Each row is a point. Each copy is the shape, with its points in the same order, turned, moved and blurred by noise. Is it also mirrored, or only turned?
(in the rows, 128 means zero)

Shape (6 x 2)
[[119 130]
 [121 172]
 [107 136]
 [100 151]
 [141  83]
 [150  75]]
Copy 1 (6 x 2)
[[114 112]
 [ 74 119]
 [107  98]
 [ 89  98]
 [163 130]
 [166 142]]
Copy 1 is: only turned
Copy 2 (6 x 2)
[[120 132]
 [160 149]
 [125 146]
 [134 159]
 [ 88  93]
 [ 87  82]]
Copy 2 is: only turned

Shape (7 x 4)
[[ 84 135 133 111]
 [134  84  89 133]
 [160 117 111 119]
 [ 94 152 154 116]
 [ 64 181 151 115]
 [105 127 159 132]
 [134 107  88 166]]
Copy 1 (7 x 4)
[[144 148 147 104]
 [ 83 107 101 109]
 [124 105  86 131]
 [161 147 152 126]
 [175 185 165 122]
 [142 125 157 135]
 [ 74 132 104 139]]
Copy 1 is: only turned
Copy 2 (7 x 4)
[[ 94 134 126 172]
 [143  85  99 127]
 [124 115 110  95]
 [ 92 151 142 159]
 [ 82 181 133 190]
 [111 132 155 152]
 [170 113  98 131]]
Copy 2 is: only turned
Copy 3 (7 x 4)
[[129 115  88 119]
 [196 119 136 152]
 [172 151 152 131]
 [103 126 107 114]
 [ 79 121  77 118]
 [115 106 135 114]
 [167 121 141 182]]
Copy 3 is: only turned

Shape (12 x 8)
[[121 174 111 110 150 100 168  88]
 [102 150 162 174 155 158 101 110]
 [154 102 139 167  94 161 138 156]
 [105 106 102 157 136 135 159 131]
 [ 83 157  92 185 153 147 102  79]
 [107 169 136 124 147 141  87 136]
 [ 92  94  91 143 101 133 166 112]
 [151 143 111 137 125  80 137 156]
 [ 77 130 163 122 126 124 107 154]
 [100 136 146 150 112 156 156 104]
 [158 117 106 153 118 116 127  72]
 [112 157 145 139  82  91 100  77]]
Copy 1 (12 x 8)
[[112 102 127  61 168 117 181  95]
 [160  85 149 161 136 151 166 112]
 [110 173 153 159 121 137 133 138]
 [128 127 125 126 165 105 143 159]
 [117  45 114 158 157 136 178 133]
 [154 100 107 134 124 153 144  84]
 [106 117 126  97 163 121 137 187]
 [117 148 103 101 112  90 163 105]
 [184 108 121 112 107 145 133 128]
 [133 112 155 109 151 162 163 147]
 [ 73  98 161 113 136 104 146 119]
 [101  74 146  89  77 148 161 115]]
Copy 1 is: mirrored
Copy 2 (12 x 8)
[[137 110 147 129 132 161  86 193]
 [ 66 157 146 138 175 131 138 153]
 [122 172 140 137 112 130 172  92]
 [138 136 120 169 160 147 130 118]
 [ 88 170 127 147 202 186 102 149]
 [ 71 151 104 121 141 128 104 154]
 [140 115 136 174 138 167 126  92]
 [160 156 124 124 118 106  92 136]
 [ 62 124 122 149 118 100 115 115]
 [ 99 136 166 161 130 160 139 142]
 [144 143 165  95 149 171 113 116]
 [ 95 150 183 111 123 143  68 117]]
Copy 2 is: mirrored
Copy 3 (12 x 8)
[[143 178 102 149 133 105 172 113]
 [ 96 147 151 144 124 134  77  88]
 [102  70 131 117  74 110 111 125]
 [ 96  92 107 154 126 129 147 112]
 [ 66 150 119 177 159  93 104  79]
 [125 150 128 113 157 113  83 120]
 [ 79  88  95 130 129 115 177  97]
 [130 121 136 134 125  96 153 175]
 [103 130 139  86 152 155 113 125]
 [ 91 133 110 122  99 133 131  85]
 [112 119 152 154 108  63 160  89]
 [ 81 172 162  93 126  79 152 105]]
Copy 3 is: only turned
Copy 4 (12 x 8)
[[122 133 117 113 185 149 185 149]
 [109 182 143 100 100 114 135 105]
 [138 107 106 119  95 151  77 110]
 [102 132  77 139 130 130 113 141]
 [ 98 183  86 132 111 105 176  91]
 [129 172 160 153 130 132 140 109]
 [112 123  54 149 108 156 133 155]
 [166 105 122 144 163 113 130 140]
 [135 171 153 149 101 136 114 166]
 [112 157 100 100 112 167 134 134]
 [125  85  98 116 114 125 174 108]
 [179 134 126 117  94 133 192 139]]
Copy 4 is: mirrored

Shape (15 x 11)
[[ 88  95 117 143 189 131 133 170 119 109  88]
 [147 155 146 136 111 115 138 102 139 149 113]
 [145 102 134  98 118 113 157 146 103 131 136]
 [122 180 182 116 136  40 155 118 159 112 109]
 [103 101 114 130 159 118 107 154 136  47  84]
 [146 152 163 112 116  89 119 104 124 165 171]
 [ 91  90 121 130 179  80 113 116 121  75  86]
 [132 133 178  94 122  95 162  79 144 135 108]
 [136 139 135  91 127 143 140 129  83 119 126]
 [118 138 213 121 115  88 162  95 157 107 143]
 [ 89 126 100 114  98 138 148 130  80 141 137]
 [ 84  95 143 117 151 120  95 163  94  98  67]
 [133 124 132  89 118 121 160 116  96 145 131]
 [117 104 102  94  93 129 127 151 117 158 121]
 [118 149 143  66 124 130 141 111 138 151 155]]
Copy 1 (15 x 11)
[[ 63  92 142 121 176  96 129 165 159  92  92]
 [135 148 135 137 126 132 131  98 145 158  94]
 [121 147 145  86 146 142 151 123 116 101 108]
 [ 92 116 198 108  99 130  88  70 135 172 102]
 [ 85  67 145 142 125 112  97 155 145  63  99]
 [149 146 129  77 112 136 133 103 138 179 130]
 [ 98  59 143 112 147  79  84 130 130  90  92]
 [131 119 151 111 147 156 109  75 108 163  84]
 [143 145 142  97 162 160 121 129 156  99 111]
 [108 120 159 116 122 164  87 103  87 185 117]
 [119 163 106 110 178 125 131 106 149  88 147]
 [ 68  99 110  98 151 119  85 147 162  73  73]
 [139 148 138  91 167 147 140 100 132 114 108]
 [107 143  96  98 144 140 168  99 145  87 113]
 [134 116 133  91 154 177 148  89 150 145 137]]
Copy 1 is: only turned
Copy 2 (15 x 11)
[[146 109 163  68 186  95 126 162 122 105 150]
 [126 141 100 145 148 149 156  95 133 122  98]
 [118 107 162 144 124 124 142 100 117 145 132]
 [ 99 170 130 176 219 130 127  88 161 151 135]
 [161 111 174 109 170  83  86 145 167  97 138]
 [119 132 117 170 142 186 134 116 123 169 110]
 [145 142 163 128 176  89  67 152 115  93 150]
 [147 156 119 176 182 137 144  68 107 131 132]
 [138 125 157 112 111 144 141  89 135 137 141]
 [144 138 117 204 196 148 145  98 153 143 149]
 [134 134 133 114  85 119 161 143 132 134 150]
 [164 149 206 103 167 100 125 158 125  95 135]
 [123 128 148 136 110 126 147  93 105 148 139]
 [148 124 161 129 103  99 148 126 115 157  99]
 [162 131 120 142 127 149 142  97 122 189 130]]
Copy 2 is: mirrored
Copy 3 (15 x 11)
[[116 101 131  87 134 143 100 164 141 138  41]
 [131 169 134 140  78 121 102 138 130 129 142]
 [101 130 137  93 120  89 128 139 126 123 142]
 [135 187 179 173 115 110  93 150  91  75 101]
 [170 107 109 100 163 141 123 161 139 101  63]
 [ 97 171 148 151 113 133 106 143  96 135 182]
 [155 119 113 135 168 114 102 182 117 130  56]
 [116 152 118 164  89  82  88 148  96  97 130]
 [102 153  98  98 118 114 139 112 113 128 123]
 [136 125 156 179  94 109  96 129  71  81 139]
 [ 95 135 121 115 138 108 119  86 159 164 125]
 [145 122 108  70 160 126  75 137 115 129  65]
 [ 90 147 115 116 112  86 122 124 123 131 136]
 [ 97 136 120  89 136 106  93 126 170 137 147]
 [ 64 152 107 147 113 125 106 123 123 102 153]]
Copy 3 is: mirrored
